Each point is reached from the start by the listed moves, each made once or not at all, plus a little noise. Say if it took an odd or an even number of moves. Then give how often each move was made.
In the rows, zero is written as 128.

Moves:
(1): [165 175  91]
(2): [140 152 180]
(3): [157  95 128]
Start: [121 120 132]
Points:
[170 193 146] -> even (1, 1, 0)
[121 120 133] -> even (0, 0, 0)
[134 142 187] -> odd (0, 1, 0)
[151  84 130] -> odd (0, 0, 1)

Moves:
(1): [204 119 133 121 141 161 113 113 143 118 122]
(2): [158 126 119 212  92 173 121 101  76 156 128]
(3): [136 117 151 149 143 130 126 107 145 135  99]
(4): [104 104 148 161 139 142 144 118  92  99 109]
(5): [120 126 176  87 140 124 157 145 124 123 189]
(6): [140 136  91 106 137 148  63 133 145 141 140]
(7): [104 124 132  99 145 124 149 140 114 137 121]
(8): [140 108 111 102 140 127 117 150 145 144 160]
(9): [113 151 117 172 114 144 125 142 118 135 107]
(10): [110 148 133 130 153  90 179 106 154 110 117]
(11): [ 97 104 119 134 118 175 121 122 123 119 113]
Start: [154 111 101 139 102 146 145 144 119 117 127]
Points:
[146 129 112 136 130 163 178 132  92 143 181] -> odd (0, 1, 0, 0, 1, 1, 1, 0, 0, 1, 0)
[180 130  57 159 122 226 104 119 161 102  85] -> odd (1, 0, 0, 0, 0, 1, 0, 0, 1, 1, 1)
[167  87 136 174 184 168 200 130 134 100  66] -> odd (1, 0, 1, 1, 0, 0, 1, 1, 1, 1, 0)
[ 62  70 143 176 161 165 220 100 103  79  50] -> odd (0, 0, 1, 1, 0, 0, 1, 0, 0, 1, 1)
[ 89  67  78 129 135 224 116 145  78 106 100] -> even (0, 0, 0, 1, 0, 1, 1, 0, 0, 0, 1)

Moves:
(1): [118 115 142 130 119 129 109 129 126 119 149 131 106 129 138 117 142 132
 146 125 139 132 135 111 133 142 131]
(2): [150 123 112 123 143 134 123 134 143 142 128 108 105 124 138 108 132 129
 128 177 132 144 117  92 114 131 153]
(3): [142 129 131 127 126 137 105 128 134 123 109 113 105 139 134 133 133 119
 143 120 111 124 124 116 140 136 134]
(4): [125 128 113 129 126 124 116 117  99 129 140 115 126 127 128 130 125 128
 127 148 118 116 127 125 114 109 136]
(5): [132 132 139 133 119 131 119 132 132 127 117 127 133 116 129 136 123 115
 122 119 125 111 135 125 128 142 134]
(6): [124 135 138 149 133 147 120 123 138 136 131 125 134 132 103 120 114 139
 128 127 132 130 118 123 119 125 146]
(7): [137 142 151 120 137 114 110 131 124 127 136 117 134 124 102 127  97 136
 133 141 118 133 142 133 123 130 129]
(8): [113 126 137 125 120 124 129 129 142 123 131 136 138 139 118 112 108 117
 134 133 136 126 106 127 141 144 145]
(9): [150 116 113 120 144 137 127 125  90 133 151 144 130 126 147 136 144 147
 132 125 118  88 114 111 147 132 138]
(10): [122 113 141 125 127 117 127 119 147 140 124 123 128 128 104 127 122 147
 126 147 121 132 136 133 109 132 126]
(11): [143 128 152 141 125 120 159 114 137 134 116 130 155 137 146 130 154 115
 128 127 148 145 145 145 122 109 113]
(12): [127 130 144 128 133 116 122 114 138  81 120 101 124 107 137 135 116 145
 134 141 131 133 135  95 139 122 113]
(13): [151 131 127 120 120 164 122 130 128 125 151 131 147 128 140 124 121 136
 147 137 138 118 131 151 111 123 113]
(14): [136 146 117 132 135 126 130 107 145 127 147 136 111 144 106 127 136 112
 145 130 120 116 110 101 115 140 143]
(15): [120 125 121 119 133 132 115 130 139 157 153 132 112 125 142 138 122 116
 144 132 110 132 132 144 136 121 116]
(16): [141 134 113 119 109 122 128 128 124 137 160 102 145 132 133 143 126 136
 134 102 122 120 123  95  96 112 117]
(17): [120 143 139 125 129 140 106 130 138 135 133 132 145 118 129 117 127 139
 131 134 121 144 135 143 121 140 124]
(18): [129 141 131 126 138 120 126 117 129 119 129 146 137 141 127 132 107 127
 122  96 124 115 117 132 106 114 149]
(19): [106 151 121 134 123 145 125 145 123 132 128 114 128 107 153 102 130 156
 139 132 114 112 131 114 112 124 114]
(20): [106 126 114 124 130 126 127 149 133 137 122 137 145 126 133 100 136 128
 118 113 116 126 115 129 123 105 121]
(21): [127 155 121 133 159 140 156 130 163 121 144 114 106 124 132 111 103 156
 128 105 141 119 118 154 145 118 128]
(22): [115 113 136 121 134 110 117 130 129 144 124 121 124 131 127 144 138 101
 143 124 123 137 126 130 121 136 128]
(23): [125 135 106 132 119 125 123 108 160 139 133 140 118 125 137 121 120 140
 149 103 140 132 128 130 129 125 133]
(24): [137 123 128 137 117 124 116 133 127 117 137 112 118 116 128 123 124 124
 136 137 102 137 140 115 118 120 137]
Start: [138 109 148 124 134 121 122 141 138 109 106 126 137 129 134 135 148 126
 116 138 130 109 127 142 132 138 105]
Points:
[145 135 130  89 173 151  15 146 191 157 238 119 114 100 182  66  71 151
 206 139  83  72  98 148  93 122 170] -> even (1, 1, 0, 1, 1, 0, 1, 1, 1, 0, 0, 0, 1, 0, 1, 0, 1, 1, 0, 1, 1, 1, 1, 1)
[115 142 128 162 107 141  60 100 201 124 133  87  92 135  93  77 104 156
 192 161  72  84  97  75  76 143 165] -> odd (0, 0, 1, 1, 0, 1, 0, 1, 0, 1, 0, 0, 0, 1, 0, 0, 0, 0, 1, 0, 0, 0, 1, 1)
[212 154 162 137 173 175 111 107 216 117 162  23 124 109 172 119 148 186
 199 157 117  49 101  39  58 127 112] -> even (0, 1, 1, 0, 1, 1, 0, 0, 1, 1, 1, 1, 1, 1, 0, 1, 0, 0, 1, 0, 1, 1, 0, 0)
[179 160 107 114 135 177  39 100 216  84 239  31  74  97 190  51 109 241
 247 185  88  54  91   7  67 141 143] -> even (1, 1, 1, 1, 0, 0, 0, 1, 1, 1, 0, 1, 1, 1, 0, 1, 1, 0, 1, 0, 1, 0, 1, 1)

Moves:
(1): [ 84 119 135 127 115 149 135 102  99 133 150 107 128 140 104 136 138 140
 137 116 134 127 156 139 143 132]
(2): [118 115 125 131 125 146 123 112 133 146 129 128 138 145 131 120 112 113
 118 126 143 145 131 114 120 116]
(3): [134 105 134 124 130 133 120 117 129 131 133 128 140 123 126 128 128 136
 136 138 132 124 142 138 117 142]
(4): [116 120 122 118 111 135 113 117 141 117 122 135 137 137 137 144 118 108
 103 121 118 140 129 130 127 105]
(5): [135 120 129 128 132 129 134 132 128 128 138 136 130 136 127 132 127 125
 138 135 127 129 130 118 124 127]
(6): [117 126 124 129 129 126 124 136 142 135 128 123 129 124 141 158 123 138
 123 111 124 118 140 129 131 117]
(7): [120 149 125 158 121 128 114 132 114 138 147 109 129 130 125 107 130 139
 113 131 107 149 141 130 136 113]
(8): [121 115 120 130 125 133 123 124 115 132 131 109 123 127 121 115 119 136
 114 122 135 116 138 110 144 118]
(9): [124 127 141 135 140 104 138 114 116 110 132 119 125 109 106 138 137 151
 115 110 113 134 153 143 135 132]
(10): [131 126 130 142 132 120 120 143 131 132 115 123 122 125 147 126 123 121
 124 115 122 127 127 126 134 141]
(11): [132 140 126 110 117 116 148 111 134 143 132 104 133 134 132 143 150 148
 133 128 118 116 146 151 121 152]
(12): [130 123 114 136 141 113 125 126 117 135 137 121 122 131 129 135 136 126
 128 128 117 126 126 123 129 139]
(13): [126 120 129 104 135 129 138 115 120 123 113 131 128 124 126 131 151 141
 134 104 131 121 118  99 115 111]
(14): [133 123 115 128 121 115 133 136 133 127 131 111 124 127 126 129 126 117
 157 110 122 123 131 134 111 116]
(15): [160 154 109 137 134  94 126 152 117 138 104 122 125 127 128 130 135 123
 170 124 110 121 143 137 161 113]
(16): [113 112 138 132 120 122 143 119 141 132 125 136 117 128 131 142 131 140
 118 138 131 125 134 126 125 116]
(17): [131 126 123 135 138 116 133 149 133 125 125 129 136 125 130 122 137 117
 127 132 122 135 128 132 118 124]
(18): [128 107 121 106 139 115 124 138 143 134 124 128 124 133 117 133 127 106
 122 147 133 142 119 101 117 112]
(19): [126 137 125 116 139 120 127 140 117 129 125 137 120 122 140 132 135 124
 131 117 118 127 138 128 130 113]
(20): [118 152 128 147 143 122 115 129 113 115 120 122 132 125 124 113 117 104
 134 141 103 125 132 118 125 124]
(21): [111 130 122 124 123 131 115  95 140 115 141 119 137 144 145 130 108 144
 134 127 137 151 116 136 132 118]
(22): [141 122 128 108 152 132 146 113 137 132 118 132 125 121 120 122 152 112
 141 124 122 131 131 122 128 134]
(23): [101 116 132 115 122 113 135 133 130 135 123 154 135 105 122 124 132 127
 117 129 133 116 120 114 130 149]
(24): [126 100 152 107 140 143 150 121 129 156 121 141 146 120 120 123 107 129
 143 149 140 130 115 109 133 110]
Start: [136 114 128 142  96 140 136 123 117 119 135 141 143 144 143 117 115 120
 101 132 146 138 120 128 130 115]
Points:
[114 129 159 159 169 111 147 127  94 141 117 124 146  97 140 112 115 116
 100 105  72 156 173 110 158  75] -> even (0, 0, 0, 0, 0, 1, 1, 0, 1, 1, 0, 0, 0, 0, 0, 0, 0, 0, 1, 1, 0, 1, 0, 1)
[ 79 122  97 157  68  92 106  67  99 149 160  41 165 166 165 173 115 160
 131  40  80 175 249 198 163  62] -> odd (1, 1, 1, 1, 0, 1, 1, 0, 1, 1, 1, 0, 0, 1, 1, 0, 0, 0, 1, 0, 1, 0, 0, 0)
[136  93 120 155 114  93 147 125 113 225 122 105 153 144 183 153 118 153
 131 126 100 138 195 131 156  78] -> odd (0, 1, 1, 0, 0, 1, 1, 0, 0, 1, 1, 1, 0, 0, 1, 1, 0, 0, 1, 0, 0, 0, 0, 1)
[102 111  86 167 120  98 103 111  41 142 148  68 143 153 154 103 147 160
 141  74 102 154 186 118 180  71] -> odd (1, 0, 1, 0, 0, 0, 1, 1, 0, 1, 0, 1, 1, 0, 1, 0, 1, 0, 1, 0, 1, 0, 0, 0)
[106  59 120  73 129  64 147  82 117 130  99 159 168 121 121 152 113 126
 114 118 125 166 107  67 158  52] -> odd (0, 0, 0, 1, 0, 0, 0, 0, 1, 0, 0, 1, 1, 0, 1, 0, 0, 1, 0, 0, 1, 0, 1, 1)

Moves:
(1): [124 119 124 107 143 131 111 141 121 153 125 122 104 127 109 125 133 127
 109 134 119 129  96 129]
(2): [131 127 131 127 128 133 135 121 129 134 117 128 140 142 136 131 123 110
 126 132 119 121 135 157]
(3): [126 126 127 133 117 114 129 136 127 140 105 107 112 129 150 151 125 128
  97 132 122 125 124 117]
(4): [113 132 125 144 141 134 128 124 139 105 127 128 121 109 125 136 155 130
  97 103 162 117 121 118]
(5): [117 114 137 112 118 124 145 118 113 139 129 129 132 128 123 127 122 120
 123 136 135 128 126 133]
(6): [127 126 121 140 134 116 122 117 145 105 125 110 145  98 108 134 133 145
 141 162 122 123 117 128]
(7): [109 134 123 128 126 119 116 125 133 133 115 127 136 116 131 133 148 121
 128 115 120 127 126 129]
(8): [148 116 139 124 126 133 111 121 128 117 125 124 131 111 128 124 130 129
 139 132 139 123 122 129]
(9): [112 128 129 123 127 140 128 136 145 132 129 129 118 114 119 109 119 120
 115 119 138 130 122 118]
(10): [116 107 137 110 155 127 127 151 126 144 130 148  94 128 145 111 131 113
 147 134 123 134 115 120]
(11): [136 129 107 125 160 118 118 127 105 144 106 126 107 115 113 105 134 101
 123 123 132 135 103 125]
(12): [113 120 117 146 131 119 136 115 134 124 119 135 119 135 131 133  95 126
 142 103 132 120 131 140]
(13): [152 144 115 126 132 104 138 104 146 102 129 108 150 133 147 141 124 118
 143 135 107 119 120 136]
(14): [137 137 124 109 116 140 132 126 125 121 121 139 131 133 125 109 146 140
 127 146 139 117 117 134]
(15): [163 124 132 121 111 118 118 146 136 139 134 135 118 118 122 146 147 125
 118 136 120 158 106 124]
(16): [109 125 125 120 136 153 135 120 133 136 126 127 116 150 128 133 137 132
 145 128 145 143 134 121]
(17): [129 130 108 120 111 145 138 138 106 117 119 120 147 120 131 150 123 117
 132 142 129 114 124 117]
(18): [136 131 135 118 132 120 134 145 141 110 128 104 141 114 118 128 122 156
 142 120 134 146 130 137]
(19): [132 131 102 110 127 126 110 132 134 123 133 131 127 138 156 143 120 128
 120 150 118 130 141 138]
(20): [119 114 118 124 117 136 148 131 134 146 145 123 112  99 114 118 145 147
 112 117 134 126 143 120]
(21): [134 120 121 141 137 117 118 132 142 123 131 122 135 149 136 122 138 127
 150 112 137 132 135 130]
(22): [134 103 127 103 120 130 130 124 122 131 111 136 140 137 133 140 121 135
 109 142  95 130 130 119]
(23): [115 118 132 139 123 142 138 127 111 124 141 117 123 129 130 115 135 143
 122 125 126 143  99 140]
(24): [139 132 118 139 140 133 132 137 141 135 137 124 149 124 146 142 132 147
 128 130 132 136 133 123]
Start: [175 127 145 138 114 134 124 105  87 139 147 153 121 104 114 123 107 118
 124 118 106 116 127 128]
Points:
[175  38 126  61 164 143  94 139  86 180 121 115  49   7  59 101 188 154
 127 157  79 198  13 113] -> even (1, 0, 0, 0, 0, 1, 1, 1, 0, 1, 1, 0, 0, 0, 1, 1, 0, 1, 0, 1, 0, 1, 1, 0)
[173  96  57 118 186 124 119  53 120 131 135 108  97  35 102 146 134 130
 111 133 146 111  82 131] -> even (1, 0, 0, 1, 1, 1, 0, 1, 0, 0, 1, 1, 1, 0, 0, 1, 0, 0, 1, 1, 0, 0, 0, 1)
[180  93 137  82 200 102 108 107 115 107 121 100  85   8  70  86 131  92
 124 138 132 119  19 122] -> even (1, 0, 0, 1, 1, 1, 0, 1, 1, 1, 1, 0, 1, 0, 0, 0, 0, 1, 0, 0, 0, 0, 0, 0)
[132  91  95  71 138 172 105 131  98 155 110 174  99  62 154 131 118  81
  97 137 149  81  72 154] -> odd (1, 1, 0, 1, 1, 0, 1, 1, 1, 1, 0, 1, 0, 1, 0, 0, 1, 0, 1, 0, 0, 0, 0, 1)

Moves:
(1): [111 137 134  97 104 146 143 125 133 109 115 120 111 110 130 136 132 121
 130 125 117 124 127 125 127 135 124]
(2): [131 133 136 134 130 135 112 134 141 141 129 118 127 139 124 126 132 125
 133 112 139 126 117 131 122 120 122]
(3): [116 117 138 108 112 156 133 115 120 119 131 124 114 109 144 141 122 130
 127 112 122 115 131 136 150 124 120]
(4): [134 106 136 113 129 147 116 119 127 113 124 118 148 131 123 119 124 146
 126 142 137 123 146 145 139 124 132]
(5): [132 125 132 136 129 125 141 132 135 112 123 139 138 127 118 121 122 134
 138 127 131 129 136 130 138 134 138]
(6): [123 130 142 128 131 132 142 137 130 131 112 126 132 130 130 121 126 142
 135 130 121 127 122 129 121 133 129]
(7): [113 123 126 139 120 110 115 132 144 113 134 117 115 132 123 113 116 124
 136 120 120 124 122 135 119 148 131]
(8): [119 124 128 123 127 125 128 126 146  95 118 128 119 117 136 120 135 137
 131 130 113 136 136 147 138 153 127]
(9): [115 129 129 115 128 143 137 127 120 109 131 113 133 127 121 144 127 143
 140 117 124 132 129 138 131 124 138]
(10): [121 119 123 125 149 126 123 124 131 130 126 125 123 131 123 111 141 131
 132 119 119 123 132 123 135 127 128]
(11): [122 121 137 125 141 134 128 124 122 119 125 125 135 108 119 139 116 114
 130 132 143 132 135 137 119 107 127]
(12): [152 116 142 125 141 113 115 119 125 154 126 128 121 152 137 117 132 117
 134 142 135 129 125 128 138 118 125]
(13): [123 123 110 131 126 135 117 143 139 113 117 135 130 121 131 130 111 116
 147 120 115 122 118 129 122 116 124]
(14): [117 130 121 131 130 129 139 122 136 132 127 123 127 129 141 131 130 134
 109 140 127 128 134 113 145 118 134]
(15): [138 133 126 135 131 106 114 113 141 145 138 124 119 143 139 116 132 128
 137 131 127 119 128 119 124 133 121]
(16): [127 141 111 137 115 128 133 123 127 138 132 131 113 112 127 131 133 124
 124 136 127 125 117 135 135 126 118]
(17): [156 121 151 143 144 121 113 158 128 159 148 126 145 133 117 126 129 117
 147 133 136 132 135 128 116 123 135]
(18): [123 131 131 103 138 152 149 116 129  95 121 120 147 114 128 134 132 136
 120 137 112 109 123 148 141 142 149]
(19): [125 122 126 128 128 124 130 134 126 122 132 118 139 132 133 113 135 131
 128 113 138 123 125 136 122 125 130]
(20): [129 140 120 133 123 123 133 125 134 122 130 124 137 125 113 132 125 126
 127 114 108 131 133 137 123 120 132]
(21): [118 133 128 119 120 133 139 140 136 124 145 143 125 130 114 135 117 133
 129 122 130 134 125 132 111 123 129]
(22): [144 143 127 144 148 122 123 143 139 111 135 116 132 144 122 101 117 157
 125 130 138 134 150 137 125 132 148]
(23): [142 105 126 129 136 121 120 124 130 135 120 116 119 151 134 127 132 113
 132 135 129 124 128 119 124 123 106]
(24): [126 132 133 122 137 149 129 121 114 128 135 128 147 136 128 119 128 116
 132 141 132 133 125 135 140 123 121]
Start: [139 119 121 124 120 150 109 146 148 117 122 127 168 122 146 125 127 126
 116 114 134 128 126 132 111 122 106]
Points:
[145  86 208  38 122 249 120 159 156 105 133  89 216 132 142 106 126 127
 147 123 150  97 119 195 130 109 114] -> odd (1, 1, 1, 1, 0, 1, 0, 0, 0, 0, 0, 1, 0, 0, 0, 0, 1, 1, 1, 0, 1, 0, 0, 1)
[132  97 114 135 143 142  72 162 243  22 126  84 164 172 141  69  91 180
 159  99 126 126 151 170 110 137 123] -> even (0, 1, 0, 1, 1, 0, 1, 1, 1, 0, 0, 0, 1, 1, 1, 0, 0, 0, 0, 0, 1, 1, 1, 0)
[183 125 143 171 150 118 113 186 210  97 137 117 176 132 108  84 106 146
 158 123 126 134 160 177  76 120 111] -> odd (0, 0, 0, 0, 1, 1, 0, 1, 0, 0, 1, 0, 0, 0, 1, 1, 1, 0, 0, 1, 1, 1, 1, 0)

Moves:
(1): [124 147 143 127 128 117 133 122 133 138 126 134 137 115 154 120 139 112
 143 131 132 118 123 115]
(2): [138 134 129 124 120 121 125 124 137 134 116 117 110 106 121 114 142 137
 108 135 120 129 124 133]
(3): [113 133 144 130 132 120 116 125 107  99 142 133 110 136 120 113 128 144
 130 150 127 140 104 120]
(4): [119 113 128 121 146 147 141 122 114 140 138 126 121 140 121 135 134 122
 130 129 124 107 151 129]
(5): [121 145 132 145 157 123 127 143 123 111 146 141 128 136 124 129 131 140
 137  98 108 149 119 133]
(6): [157 138 140 122 129 125 145 132 133 135 130 129 116 132 117 116 123 121
 125 118 158 136 137 130]
(7): [131 118 150 122 122 112 138 126 106 116 130 127 141 114 138 137 120 114
 124 123 149 136 135 112]
(8): [131 151 126 144 120 134 136 137 115 101 138 114 136 115 126 126 127 124
 127 122 130 137 129 134]
(9): [122 130 123 110 140 135 120 119 143 136 128 106 129 128 110 154 126 135
 122 114 134 121 116 134]
(10): [135 127 125  90 116 121 131 138 123 120 117 115 140 123 146 107 132 121
 112 126 127 141 113 123]
(11): [127 133 140 113 136 122 130 114 138 137 109 137 127 146 114 146 161 143
 119 131 130 115 130 130]
(12): [141 155 117 123 108 136 124 130 113 126 101 131 106 131 122 102 109 117
 131 144 102 159 121 113]
(13): [125 135 130 139 128 132 131 135 146 133 121 123 131 131 129 121 137 112
 115 138 121 141 115 117]
(14): [131 107 110 116 130 129 153 100 130 135 126 116 134 126 119 127 139 125
 156 116 144 120 131 117]
(15): [131 127 119 140 133 113 127 107 126 132 109 108 133 145 131 138 127 125
 118 126 139 129 131 142]
(16): [166 126 113 123  93 109 145 128 136 115 130 117 138 122 153 138 124 100
  97 134 115 127 130 130]
(17): [115 130 114  85 139 127 137 146 131 125 115 108 114 107 134 127 159 164
 130 151 142 125 117 109]
(18): [135 119 128 111 128 137 132 129 141 132 126 125 126 122 137 151 128 136
 142 135 127 126 131 136]
(19): [133 134 141 130 115 109 147 145 116 138 119 139 126 125 122 133 123 105
 145 131 135 133 123 129]
(20): [124 109 141 132 113 126 156 129 127 130 117 147 117 122 120 121 124 151
 121 116 153 117 121 135]
(21): [119 133 121 123 120 123 121 153 134 119 124 116 109 126 124 117 110 116
 132 134  98 133 140 118]
(22): [115 123 124 138 134 121 127 127 137 102 114 142 117 116 103 145 126 112
 128 144 142 120 121 142]
(23): [157 118 135 120 149 121 124 141 123 118 114 114 139 133 129 128 138 136
 121 132 112 116 105 129]
(24): [139 118 116 168 114 154 111 144 117 121 124 122 110 147 128 149 146 117
 118 115 145 132 134 133]
Start: [131 134 107 146 138 152 156 130 122 111 159 130  97 130 131 130 137 132
 128 125 146 133 162 139]
Points:
[146 113  71 106 166 168 189 104 186 121  81  67  52 151  72 225 229 143
 121 136 249 118 142 148] -> even (0, 0, 0, 0, 0, 1, 0, 0, 1, 0, 1, 0, 1, 1, 1, 0, 1, 1, 0, 0, 0, 1, 0, 1)
[155 160 108 119 139  86 213 100 163 107 119 127  90  97  98 186 197  88
 131 108 155 111 125 148] -> odd (1, 1, 0, 0, 1, 0, 0, 0, 1, 0, 1, 0, 0, 1, 0, 1, 0, 0, 1, 0, 0, 1, 0, 0)
[205 131 110  73  92 117 205 209  75  60  97  47  71  99 148 153 217  95
  55 151 136 129 156 109] -> even (0, 1, 0, 1, 0, 0, 1, 1, 0, 1, 1, 0, 0, 0, 0, 1, 1, 0, 1, 0, 1, 0, 1, 1)

Moves:
(1): [125 127 128 126 133 137 146 152 125 127 148 117 128 142 148 119  99 136
 121 112 138 127 136 110 134 120 129]
(2): [140 137 144 140 124 119 132 136 138 115 118 145 129 138 122 124 121 131
 125 129 117 137  93 135 125 142 125]
(3): [133 117 126 127 155 126 143 128 126 120 138 135 125 147 123 145 125 121
 115 135 141 139 109 121 145 124 135]
(4): [131 139 112 115 131 149 142 132 124 126 122 141 122 140 147 134 152 114
 151 126 117 118 149 145 116 140 112]
(5): [129 118 127 131 135 141 132 131 108 120 124 117 109 124 126 127 124 128
 144 139 110 134 130  95 142 111 129]
(6): [145 118 148 132 136 122 126 122 139 129 113 119 111 135 120 109 101 121
 122 120 123 131 120 131 127 127 128]
(7): [126 125 124 139 106 108 148 120 123 125 121 118 138 141 118 132 109 126
 130 109 128 129 146 133 143 146 132]
(8): [138 150 107 126 114 123 128 115 135 148 127 133 151 145 137 130 123  88
 126 139 136 126 119 146 146 151 140]
(9): [123 139 129 119 139 118 125 148 143 124 108 144 116 122 122 115 127 116
 128 130 117 122 115 135 119 127 131]
(10): [130 125 123 130 123 124 122 122 131 119 130 127 132 120 119 131 114 117
 131 135 112 127 122 125 119 143 122]
(11): [113 129 126 129 107 128 136 129 116 132 148 122 125 121 120 132 140 143
 106 135 102 123 123 128 138 127 127]
(12): [121 139 135 123 121 132 115 131 128 125 132 127 132 121 124 133 145 117
 130 155 125 134 124 131 136 141 121]
(13): [125 117 111 122 108 128 122 105 118 143 121 136 140 134 115 107 135 131
 127 118 123 127 130 134 134 134 150]
(14): [114 133 113 133 123 111 123 129 137 119 134 135 131 127 117 121 139 142
 105 134 121 122 117 127 119 126 117]
(15): [131 127 124 109 123 125 119 110 121 148 112 130 109 130 124 124 138 134
 118 124 128 126 119 131  96 135 132]
(16): [153 142 122 107 133 138 130 121 146 130 108 122 144 128 140 149 147 123
 130 118 146 124 149 120 122 138 120]
(17): [138 131 112 133 125 119 126 109 143 116 127 134 129 132 123 124 136 139
 121 114 130 121 137 132 109 144 144]
(18): [133 103 115 126 142 116 107 129 126 141 118 129 109 125 124 120 131  98
 158 125 117 129 110 144 149 148 137]
(19): [133 139 137 117 136 121 133 120 122 128 132 125 132 116 124 126 130 142
 144 110 128 112 144 120 118 148 124]
(20): [134 111 120 145 129 146 137 125 126 144 120 132 133 148 128 116 122 121
 119 121 148 121 119 121 136 117 145]
(21): [131 125 121 131 125 126 123 124 116 126 137 122 131 131 111 118 132 126
 128 130 122 128 120 127 119 132 134]
(22): [135 115 124 129 128 136 132 123 133 137 117 126 131 118 139 103 137 116
 109 122 153 136 107 129 113 121 121]
(23): [115 101 130 137 135 132 122 122 117 136 116 109 122 127 127 104 127 128
 109 120 106 127 115 138 126 130 136]
(24): [150 124 110  97 124 116 130 125 124 119 108 133 140 116 131 129 151 104
 141 145 152 112 128 142 124 145 138]
Start: [109 149 140 127 137 119 121 151 134 135 133 136 113 121 122 134 108 123
 118 130 127 140 147 134 123 137 127]
Points:
[154 133  72 109  96 113  89  84 152 154  82 166  99 157  63  89 170  88
  97 125  69 114  85 174  76 237 148] -> even (0, 1, 0, 1, 0, 1, 0, 0, 0, 1, 1, 1, 1, 1, 1, 1, 1, 1, 0, 1, 1, 0, 0, 0)
[188 125 133  94 187 102 156 144 131 114  81 156  66 165  85  77  79 108
 106 104 148 113  84  99  80 175 186] -> even (1, 1, 1, 0, 1, 1, 0, 0, 1, 0, 0, 0, 0, 0, 1, 0, 1, 0, 1, 1, 1, 0, 0, 1)
[129 132  56  64 115 122 124  82  94 178  63 142 122 113 128  59 183  68
 110 127 119  98 123 160  74 198 146] -> even (0, 0, 0, 1, 1, 0, 0, 1, 0, 0, 0, 0, 1, 1, 1, 0, 0, 0, 1, 0, 0, 1, 1, 1)
[190 169  32  58 114 114 118  75 143 121  65 181 149 154  99 112 209  35
  99 177 141 132  78 158  69 244 148] -> odd (0, 1, 1, 1, 1, 0, 0, 1, 0, 1, 0, 1, 1, 1, 1, 1, 1, 0, 0, 0, 1, 1, 0, 1)
[133 146  72 106 101  87 106 101 126 140  75 149 117 108  70  44 166  65
  55 167  86 102  31 150  56 226 162] -> even (0, 1, 0, 0, 1, 0, 0, 1, 1, 1, 1, 1, 0, 1, 1, 0, 1, 0, 1, 1, 1, 1, 1, 1)
[139 205  90  92 118 129 143 134 148 149  82 176 111 143 113 127 144  88
 109 133  78  95 109 130  83 205 118] -> even (0, 1, 0, 1, 1, 0, 0, 1, 1, 1, 1, 0, 0, 1, 1, 1, 0, 0, 1, 1, 0, 0, 0, 0)
[133 113  81 120 159  78 145 126 137 134 122 136  67 188  96 101  91  96
 106  79 113 129 131 154  99 199 147] -> even (1, 0, 1, 1, 0, 1, 1, 0, 0, 0, 0, 0, 0, 1, 1, 0, 1, 1, 0, 0, 1, 0, 0, 0)
[148 108  93 128 156 125 121 124 130 132 101 145  88 184 113  77  76  26
 133 131  61 155  79 157 167 229 172] -> odd (1, 1, 1, 1, 1, 1, 0, 1, 0, 1, 0, 1, 1, 0, 0, 0, 1, 1, 0, 0, 0, 0, 1, 0)
[144 115 130 137 131  68 112  96 114 165  97 130 127 170  62  74  80  44
 123 114  88 152  68 186 181 249 179] -> odd (0, 1, 1, 0, 0, 1, 1, 1, 0, 0, 0, 1, 1, 0, 0, 0, 0, 1, 1, 0, 1, 0, 1, 0)
[152 118  80  33 140 133  87  93  88 159  47 125  96  93 115 107 193  51
 194 139  81 103 156 152  95 245 138] -> odd (0, 0, 0, 1, 1, 0, 0, 0, 0, 1, 0, 1, 1, 0, 1, 1, 0, 1, 1, 0, 0, 0, 1, 1)
[128  82 121  98 161  94 131  88 101 179  72 130  71 163  90  83 102  82
 141  63  85 128 138 178 124 222 161] -> odd (0, 0, 1, 1, 0, 1, 1, 0, 0, 0, 0, 0, 1, 0, 1, 0, 0, 1, 1, 0, 0, 0, 1, 0)
[133 130 132 120 140 111 179 128 111 132 136 118 101 145  99 111 109 107
 100  93 117 131 140 141 116 177 117] -> even (0, 0, 1, 1, 0, 1, 1, 0, 0, 0, 1, 0, 0, 0, 0, 0, 0, 0, 1, 0, 1, 1, 0, 0)
